Each row is a point. Each copy is the shape, with its points in the same order, stretched, turned, moved and blurred by noise. Is it also mirrored, or only turned?
In the rows, zero is written as 128.

Shape (6 x 3):
[[127 113 134]
 [130  85  84]
 [101 190 178]
 [161  52 109]
 [132 138 167]
 [153 146 118]]
Copy 1, 6 rows:
[[108 122 115]
 [103  89  81]
 [171 156 163]
 [ 56 108  70]
 [123 149 133]
 [138 138  87]]
Copy 1 is: mirrored
Copy 2 (6 x 3):
[[130 121 138]
 [144  69 128]
 [ 80 204 137]
 [195  65 139]
 [131 164 146]
 [140 133 100]]
Copy 2 is: only turned
Copy 3 (6 x 3):
[[132 108 130]
 [129  91  70]
 [ 99 158 200]
 [177  87  77]
 [142 139 167]
 [132 164 114]]
Copy 3 is: only turned
Copy 4, 6 rows:
[[115 135 146]
 [132 196 139]
 [ 85  50 100]
 [148 195 192]
 [112  87 146]
 [154 121 117]]
Copy 4 is: mirrored

Shape, 8 rows:
[[148 131 198 114]
 [127 146 163 109]
 [143 208 111 155]
 [ 98 184 208 146]
 [116 123 109 117]
 [137 102  97 159]
 [142 116 148 124]
 [104 104  30 123]]
Copy 1:
[[147 155 157 103]
 [142 148 120 102]
 [167 179  89 171]
 [110 220 138 110]
 [124 100  92 141]
 [123  90 125 185]
 [138 117 138 131]
 [115  46  52 182]]
Copy 1 is: only turned
Copy 2:
[[123  95 183 181]
 [113 117 166 158]
 [141 195 154 149]
 [124 147 224 145]
 [138 129 119 119]
 [166 129 112 102]
 [144 104 136 145]
 [131 151  65  82]]
Copy 2 is: mirrored

Shape, 9 rows:
[[156  55 129  69]
 [156 111 160 121]
 [108 151 147  67]
 [189 106 113 102]
 [ 86 180 131 169]
 [ 97 169 129 176]
 [102 168 137 117]
 [177 101 117  88]
 [137 101 106  88]]
Copy 1 (9 x 4):
[[136  41 174 103]
 [156 125 155 130]
 [ 96 152 172 100]
 [169  95 143  80]
 [103 211 100 141]
 [112 196  93 145]
 [105 181 137 115]
 [159  88 153  84]
 [122  89 143  93]]
Copy 1 is: only turned
Copy 2 (9 x 4):
[[152  61  68  98]
 [170 125 118 109]
 [ 99 110 134  95]
 [159 132  55  88]
 [115 176 159 176]
 [130 173 144 175]
 [105 152 144 126]
 [148 111  64  87]
 [126 102  75 116]]
Copy 2 is: only turned

Shape, 9 rows:
[[ 84  76 103 140 104  83]
 [118 119  73 147 153 100]
 [156 137 117  99 130  75]
 [133 134 144 122  74 170]
 [ 93  55 136 164 109 123]
 [125 136 175  87  77 104]
 [195 162 156 172 181 131]
 [128 119 180  88 158 100]
 [105 164  85 123 149  46]]
Copy 1, 9 rows:
[[137  92  65 134 146  89]
 [135 139  88 136 193 118]
 [152 120  91  80 147 155]
 [117 145 137 130  74 137]
 [131  80 115 172 133  99]
 [121 103  98  84  71 154]
 [133 141 161 154 161 220]
 [104  74 136  84 140 159]
 [120 134  34  96 190 148]]
Copy 1 is: mirrored
Copy 2, 9 rows:
[[ 63 108 128 140 165  94]
 [104 125  89 177 120 106]
 [149 167  98 124 141 103]
 [ 96 135 151 112 123 192]
 [ 84  72 148 153 174 118]
 [129 171 156  88 161 123]
 [201 138 135 205  97 160]
 [179 110 157 119 141  82]
 [113 186 104 162 128  61]]
Copy 2 is: mirrored
Copy 3:
[[139  69 131 184  93 113]
 [123 122  95 169 130 115]
 [177 117  65 126  98 119]
 [139 114 168  91 101 108]
 [157  75 182 182 120 119]
 [175 100 130  94  58 137]
 [193 201 123 134 134 120]
 [196 120 114 123 108 188]
 [127 134  50 164  70 135]]
Copy 3 is: mirrored

Shape (9 x 6):
[[180 127 126 144  90 178]
 [115 126 103 124 129 154]
 [ 79  97 127 149  67  65]
 [141 174  87  43 165 121]
 [ 91 147  76 173 174 138]
 [ 99 173 154 116 184 174]
 [167  98 154 158 124 168]
 [167 152 115 127  98 127]
 [117 113 200 135 141 121]]
Copy 1:
[[145  73 123 111 160 194]
 [148 146 123 110 131 152]
 [ 84 114  68 144  63  81]
 [162 152 126  40 177  91]
 [122 205 101 162 151 153]
 [116 176 204 104 165 140]
 [150  82 151 150 146 174]
 [121  90  92  94 175 142]
 [107 100 195 150 111  98]]
Copy 1 is: mirrored
Copy 2 (9 x 6):
[[156 115 133 102  60 141]
 [112 110 132 126 111 168]
 [119 103 107 228 101 138]
 [144  77 146 104 215 181]
 [ 73 154  90 122 142 164]
 [ 80 138 185  98 142 143]
 [113 103 133 112  65 105]
 [163 116 119 131 116 138]
 [ 84 101 167 157 113  80]]
Copy 2 is: mirrored
Copy 3 (9 x 6):
[[193 128 134  98 117 186]
 [130 131 118 136 133 136]
 [ 95 158 138 127  30 105]
 [156 131  83  93 171  71]
 [138 154 132 205 154  97]
 [104 175 140 128 207 122]
 [162 121 168 103 128 171]
 [195 152 124  99 106 132]
 [ 97 159 187  85 131 120]]
Copy 3 is: only turned

Shape, 12 rows:
[[151 144 164 151 150 112 135 140]
 [ 99 124 126 123 172 179 111 113]
 [ 47 147 121  66 159 119 115  51]
 [129 119  96  97  91 149 151 163]
 [162 147  36 133  78 121 162 132]
 [129  82 135 149 151 121 127 118]
 [ 58 109  65  99 177 128 146 105]
 [160 113 194  81 152 155  73  90]
 [122 123 134 104  48 127 128 105]
 [ 81 109  85 143  77 135 152 117]
 [135 101  60 129 132 130 179 167]
 [117 148 131 100 109 102  64 114]]
Copy 1, 12 rows:
[[ 98 161 159 118 145  74 144 127]
 [ 95 136 132 171 138 181 105 119]
 [ 23 160  58 170 116 159  34 132]
 [132 118 125 114 111 150 136 195]
 [171 170  88 103  45 126 127 186]
 [ 84 110 130 139 117 114 148 111]
 [ 78 141  38 175 131 192 110 133]
 [ 66 123 191  93 135 132  76  97]
 [ 87 103 144 121  52 101  95 191]
 [101 103  96 176  55 132 128 189]
 [142 137  89 116 118 152 174 164]
 [109 111 113 120 114  81  45 137]]
Copy 1 is: only turned
Copy 2, 12 rows:
[[154 139 146 150 140 121 135 125]
 [125  84 114 118 161 151  84 161]
 [ 58 125  96  43 166 143 123 192]
 [118  87 119 115  78 161 120 118]
 [159 120  77  68  66 171 148  88]
 [125  95 113 150 168 133 142 121]
 [106  70  61  82 143 153 160 190]
 [ 91 140 170 150 189 180  76 126]
 [ 77 109 134  83 107 140 108  90]
 [107  67  85  78 108 122 132 110]
 [162  66  90 122  88 154 175 125]
 [ 75 174  92 124 128 142  97 122]]
Copy 2 is: mirrored
Copy 3:
[[167 119 148 166 136 128 113 139]
 [111 166 138 131 194 161 145 147]
 [ 95 181 208  86 170 139 184  94]
 [107 111  92  89 127 117 104 146]
 [135 104  68  75 157  58  92  96]
 [136  81 133 145 181 150 136 122]
 [ 91 126 163  74 215 112 154 145]
 [143 165 170 148 134 218 112  96]
 [107 113  99 111 104 136 143  67]
 [ 84  87  83 103 158  98 164 102]
 [132  69  96  84 173  91 104 160]
 [ 93 156 161 145 133 129  98  74]]
Copy 3 is: only turned
Copy 4 (12 x 8):
[[169 168 114 128 116 122 129 107]
 [117 125  66  97 163 167 136 142]
 [ 68 112  74  96 219  87 125 118]
 [121 105 109 185  96 129 151 152]
 [165  57 114 213  88 113 141  99]
 [139 132 118 103 107 122  91 130]
 [ 87  82  38  98 131  92 121 132]
 [155 155 143 107 211 155 137 177]
 [103 119 170 188 145 117 108 120]
 [ 83  96 116 163 101 119  92 100]
 [142  81  85 160  49 110 142 133]
 [143 141 114 172 188 105  94 137]]
Copy 4 is: mirrored

Shape:
[[122  81  99 138  92 110 107 133]
 [122  78 150 164 153 138 119  90]
 [ 88 114 131 169 149 156  92 119]
 [135  85 121  72  57 170 101 181]
 [160 183 117 130 120  98  39 104]
 [135  93 159 133 151  93 117 179]
 [165  97  34 137 160 138 137 123]
 [146 142 119 193 145 137 144 182]
 [111 132 115 118 146  68 141 124]
 [103 134 161 115 163 176 103 174]
 [ 86 100 115 157 149 121 113 150]
 [ 67 196 135 200 127 132  99 113]
 [126  97 146  60 192 166  73 162]
 [ 66 147 103 139 183 151 135 123]]
Copy 1, 14 rows:
[[125  92 137 175  87 153 149 172]
 [144  87 172 138 168 160 165 101]
 [ 94 120 157 170 131 169 144 108]
 [ 87 138 163  97  13 155 167 196]
 [119 125 133 178  93  84  47 128]
 [122 153 186 144 145 135 140 177]
 [159 131  93 153  97 223 127 136]
 [147 183 163 190 106 177 168 120]
 [128 142 113 157 154 101 130 163]
 [ 71 192 183 111 129 151 146 127]
 [103 144 137 179 150 156 154 150]
 [ 86 160 141 219 127 103 130  73]
 [ 54 177 178  55 140 175 107 154]
 [ 80 169 104 146 161 164 156 103]]
Copy 1 is: only turned
Copy 2:
[[112 120  97 141  93 103  83 139]
 [142  85 138 167 127 125  79  89]
 [ 98 128 138 183 132 151  89  95]
 [ 86 146  69 114  28 136 130  87]
 [137 230 184 142 116  99  83 120]
 [109 115 136 156 127  64 140  96]
 [164 136  59 153 155 121 120 171]
 [118 137 127 207 137 114 169 160]
 [124 122 147 108 146  88 121 164]
 [ 83 150 142 150 123 146 157  59]
 [ 90 113 119 162 142 116 108 124]
 [ 76 168 198 192 143 163 105 158]
 [112 158 115 110 130 116 138  15]
 [ 97 132 136 141 177 162 128 131]]
Copy 2 is: mirrored

Shape:
[[ 79 132  80 160 129 140 124 148 130]
 [139 159 180 150 118  73  64 104  92]
 [138 152 183 171 104 101 176  87 105]
 [151 135 126 164 105 104 149 138  50]
 [135 123 109 181 119 188 136 168 160]
 [139  85 131 116 107 128 110 175 110]
 [137 114 123 120 111 127 131 160  62]
 [122 121 193 124 152 184 150 135 106]
 [133 165 135 164 172  81 191 163 101]
 [102 122 123 120 165 147 110 135 107]
 [131 171 157 127 121 154 135 146 125]
 [117  30 113  77 176 197  87 136  69]
 [178 165 127 132 115  96  87 116 104]
 [114  75 123 127  93 105 163  99 132]
 [170 178 104  89 108 125  76 183 133]]
Copy 1, 15 rows:
[[ 66 133 110 130  73 177 136 136 174]
 [104 198  98  87 142  52 157 108  87]
 [115 135 119 168 123  91 214 141  81]
 [136 145  67 106  91 124 188 164  85]
 [119 186 164 154  79 188 138 193 157]
 [161 140 130  80 102 130  97 156 118]
 [159 123  97  75 104 143 142 155 106]
 [126 134 169 123 182 198 153 155  91]
 [ 95 100  59 156 145 123 183 224 113]
 [105 133 116 109 149 183 116 135 147]
 [128 157 148 115 147 142 177 165 137]
 [168 135 117  61 161 248  31  86 119]
 [155 200  87 111 125  70 162 129 145]
 [148  87 133 152  86 123 120  92 134]
 [170 191 121  68 127  96 150 165 193]]
Copy 1 is: only turned
Copy 2:
[[112 138  59 160 185 145 129 122 158]
 [ 83 198 150 106  84  83  98 119 158]
 [151 172 112  99  82 103 168  99 127]
 [111 184  61 137  85  70 140 145 109]
 [167 139 103 207 137 184 136 134 138]
 [133 155 145 180 145  91 105 180 106]
 [122 177  92 150 130  71 104 153  95]
 [157 166 150 158 147 129 127  87  52]
 [ 89 196  52 111 121 155 198 150  95]
 [103 144 103 143 165 132  98 109  92]
 [158 191 122 135 126 149 110 109 130]
 [101  94 135 203 182 103  51 111  11]
 [113 174 117 100  52 112  83 154 157]
 [151  77 125 121 146  84 157 148 132]
 [130 197 127 128 110 134  58 198 175]]
Copy 2 is: mirrored
Copy 3 (15 x 9):
[[ 93 114  81 113 150 139 144 122 106]
 [ 95 183 154 175 104 125  55  82 126]
 [150 178 168 161 104  82 149  90 143]
 [157 175 110 169 104 108 115 123  79]
 [113 127 106 160 151 172 177 169 126]
 [144 129  95 141 100 165  86 158 119]
 [153 138 104 138  88 143  98 145  82]
 [138 142 161 137  77 185 162 113 117]
 [152 224 136  95 134 109 137 131 105]
 [115 124 127 108 123 169 114 107  99]
 [ 95 155 157 135  94 141 139 155 114]
 [176  55 109 115 108 242  82 100  70]
 [107 159 165 164 131 115  66 146  99]
 [168  94 117 121 120 103 117 105 160]
 [ 70 144 137 133 124 150  67 213  96]]
Copy 3 is: mirrored

Shape (15 x 9):
[[ 95 134  86 176 141 163 126 127  84]
 [138 135 100 128 106 149  89  92  96]
 [ 98  75  85 130 160 102 145 123 112]
 [121 126 131 122 110 113 126  88 114]
 [150 177  97 128  76 143 236 144 135]
 [141 173 111 141  53 111 156 139 122]
 [145 161 157 112 114 132 125 109 105]
 [154 109 125 198 205 136 106  69  86]
 [131 125  71 118 131 155 152 151 118]
 [186  99 123 113 151 121 122 142 135]
 [137 111  80 177  71 113 154 172  89]
 [159 152 152 145  93 168 148 112 173]
 [ 88 165  87 191 105 104 122 145  88]
 [135 118 158 135  92 115 153 125 101]
 [126 124 146 106 172 147 159 141 107]]
Copy 1:
[[ 92 140  87 184 110 149 122 189 128]
 [109 117  85 146  67 123 125 124 108]
 [ 77 119 127 176 190 115 151 121 135]
 [124  90 128 127 108 118 133 131 121]
 [130 166 170 115  97 156 244 192 108]
 [126 144 127  89  92 108 187 172 136]
 [149 125 138 119  83 132 123 140 106]
 [157 134  99 225 153  97  95 142  90]
 [ 76 162 116 148 122 157 173 137 115]
 [135 168 121 154 153 116 151  73 120]
 [ 89 188 132 141 110  92 182 163 171]
 [181 132 115 124  83 161 165 148 131]
 [ 91 159  93 124 135 102 123 213 144]
 [132 135 160 123 102 121 146 149 162]
 [120 154 164 151 144 162 129 129 106]]
Copy 1 is: mirrored
Copy 2:
[[108  69 125  93 128 113 195 128  94]
 [150 102 121 122 124 174 169 102 123]
 [121  96 172  73 164  93 138 108 138]
 [136 125 140 145 136 133 147 106 156]
 [167 129 112 129 108 106 174 202 217]
 [186 137  84 142 107 104 158 144 173]
 [127 153 138 154  98 146 159 121 136]
 [146 100 182 130 150 144 174 130  40]
 [136  98 130  66 125 140 162 151 147]
 [166 127 157  83 124 162 107 141 117]
 [204  77 106  77 103  80 149 136 133]
 [149 114  98 164 122 157 120 185 164]
 [142 107  82 109 134  61 198 114  99]
 [151 119 149 141  97 110 127 120 152]
 [ 84 127 185 103 102 128 153 133 126]]
Copy 2 is: only turned
Copy 3, 15 rows:
[[ 32 109  95 106 137 165 106  85 116]
 [ 86 135  97  72 133 142  74  87 111]
 [ 58  93 100 131 157  76 145 126 130]
 [129 144 100 117 129 112 100 103 100]
 [105 137 107 126   7 153 131 144 164]
 [103 172 123 147  57 124  76 118 144]
 [149 155 135 101 120 160 120 117  99]
 [ 55  62 144  67 146 135 141  29  53]
 [ 74 112 110  86 112 134 115 142 157]
 [123  96 166  79 126 114 121 143 123]
 [ 14 145 130 157  80 104  65 146 127]
 [176  81 136 117  69 171 101  88 128]
 [ 27 160 122 166 114 128  89  73 133]
 [112 141 128 145 109 131 113 140  82]
 [119 110 135 114 134 167 169 157 110]]
Copy 3 is: mirrored

Shape (15 x 11):
[[158 216 187  89 133 156 109 113 107 184  80]
 [ 91 169 171 107 149 122 109 180 141 159 112]
 [120 167 178 123 104 104 124  82 153 148 120]
 [ 99 147 171 134 143 137  86 113 136 141  84]
 [175 110  30 191 144 169  83 160 157  68 114]
 [156  89 108 147  93 184 151 158 160 130 109]
 [126 109  85 173 192 193 137 146 108 114 146]
 [156 102  84 141 166 152 113 135 187 104 104]
 [142 102 110 112 162 163 147 151 102  65  94]
 [ 93 211 149 108 116 130 149 112 156 145 114]
 [100 203 174 141 147 123 156 153 128 132  56]
 [141  91  81 188 157 144 137 149 104 123  87]
 [114 101  43 156 101 155  76 146 130  88 127]
 [ 53 138  72 113 144 136 120 122 157 153  69]
 [139 168 147  93 125  82 145 131 129 176 114]]
Copy 1:
[[112 185 143 118 204 168 119  82 129 169 186]
 [134 156  98 119 189 103 127 134 139 179 130]
 [ 89  96 137 137 184 104 151  75 155 156 138]
 [115 121 116 143 191 158 121  91 140 157 111]
 [150 196 135 235  75 160 134 145 154  66  91]
 [131 127 152 168 106 120 113 172 191  87 140]
 [138 168 102 213  96 175 120 194 105 149 144]
 [110 147 101 194 135 141 140 161 152  64 116]
 [131 165 149 137 140 175 154 172 101  88 111]
 [ 93 137 143 130 193 121 169 111 169 184 143]
 [122 163 172 157 231 145 134 123 139 182 115]
 [110 163 156 221 123 145  87 166 115 125  99]
 [119 160 136 169  70 133 139 120 166 117  67]
 [ 41 143 115 149 174 138 130 143 173 159  79]
 [ 75 152 139 126 187  70 131 120 121 153 153]]
Copy 1 is: mirrored
Copy 2 (15 x 11):
[[134 175 158  88 167 156  33 131  49  48  88]
 [104 141 173 115 115 146  83 198  95 102  86]
 [ 96 190 175 103 164 112 116 121 121  69 119]
 [ 67 137 163 110 147 142  76 132 128  80  73]
 [198  72  83 243  86 147  93 119 191 107 124]
 [188 177 116 142  85 176 118 104 169 148 102]
 [163  66 132 167 154 183  87 127 164 178 114]
 [158 107 114 152 120 168  95 146 199  95 122]
 [162  73  96 105 112 177 131 128 130 130  85]
 [ 95 185 148 136 165 162 127 173  69  74 125]
 [112 169 130 117 177 150 111 191  82  92  38]
 [166 110  85 140 143 133  90 119 182 169  85]
 [131  98  79 219  71 144 116 100 155 124 145]
 [ 64 145  72 143 132 182  88 184 139 109 117]
 [138 178 141  84 144 106 104 166  90 104 131]]
Copy 2 is: only turned
Copy 3, 15 rows:
[[126 163 189 108 195  48 170 165 131  90 107]
 [147 111 178 142 188 128 110 188 123 136 129]
 [135 130 186 125 191  99 133  93 108 129 145]
 [101 144 150 154 206 105 144 137 124 146 141]
 [152 112  32 211 102 130 134  81 154 145 103]
 [149 146 113 133  87 174 159 105 160 171  82]
 [160 116  43 136 111 143 151 144  72 144 117]
 [153  92 102 155 114 115 149  95 148 168 116]
 [113  81  85 121 135 153 156 133 112 118  98]
 [182 146 170 111 209 114 116 126 119 115 136]
 [139 121 145 117 241 108 105 137 117 132  76]
 [110 125  71 137 102 115 111 109 101 172  77]
 [133 142  68 187  98 157 103 106 150 133 156]
 [126 128  97 112 171 108  71 135 166 160 170]
 [142 102 193 102 139  75 110 125 112 116 111]]
Copy 3 is: mirrored
Copy 4, 15 rows:
[[ 84 111 179 156  90 126  46 123 137 191  70]
 [ 94 126 138  84  99 114  89 179 163 154  92]
 [112 132 169 172  75 102 101 124 163 142 122]
 [ 83 114 155 137 126  87  87 154 161 106  80]
 [186 179 125 144 174 152 130 132 114  39  62]
 [152  94 116 147 126 209 125 139 154  85 114]
 [107 139 114 118 222 167 111 151 109 101 146]
 [157 164 145 126 160 149  98 129 177  68  88]
 [142 110 186  92 168 177 148 124 133  87  96]
 [ 74 155 147 137  98 119 131 134 180 174 106]
 [ 98 139 183 142 125 135 135 193 182 175  68]
 [184 110 151 150 209 150 143 171 119  94 117]
 [151 122  99 139 140 112 157 111  99  80  81]
 [107 115 121 115 181  93 132 151 212 115  66]
 [151 122 158 135 101 112 101 124 159 178 128]]
Copy 4 is: only turned
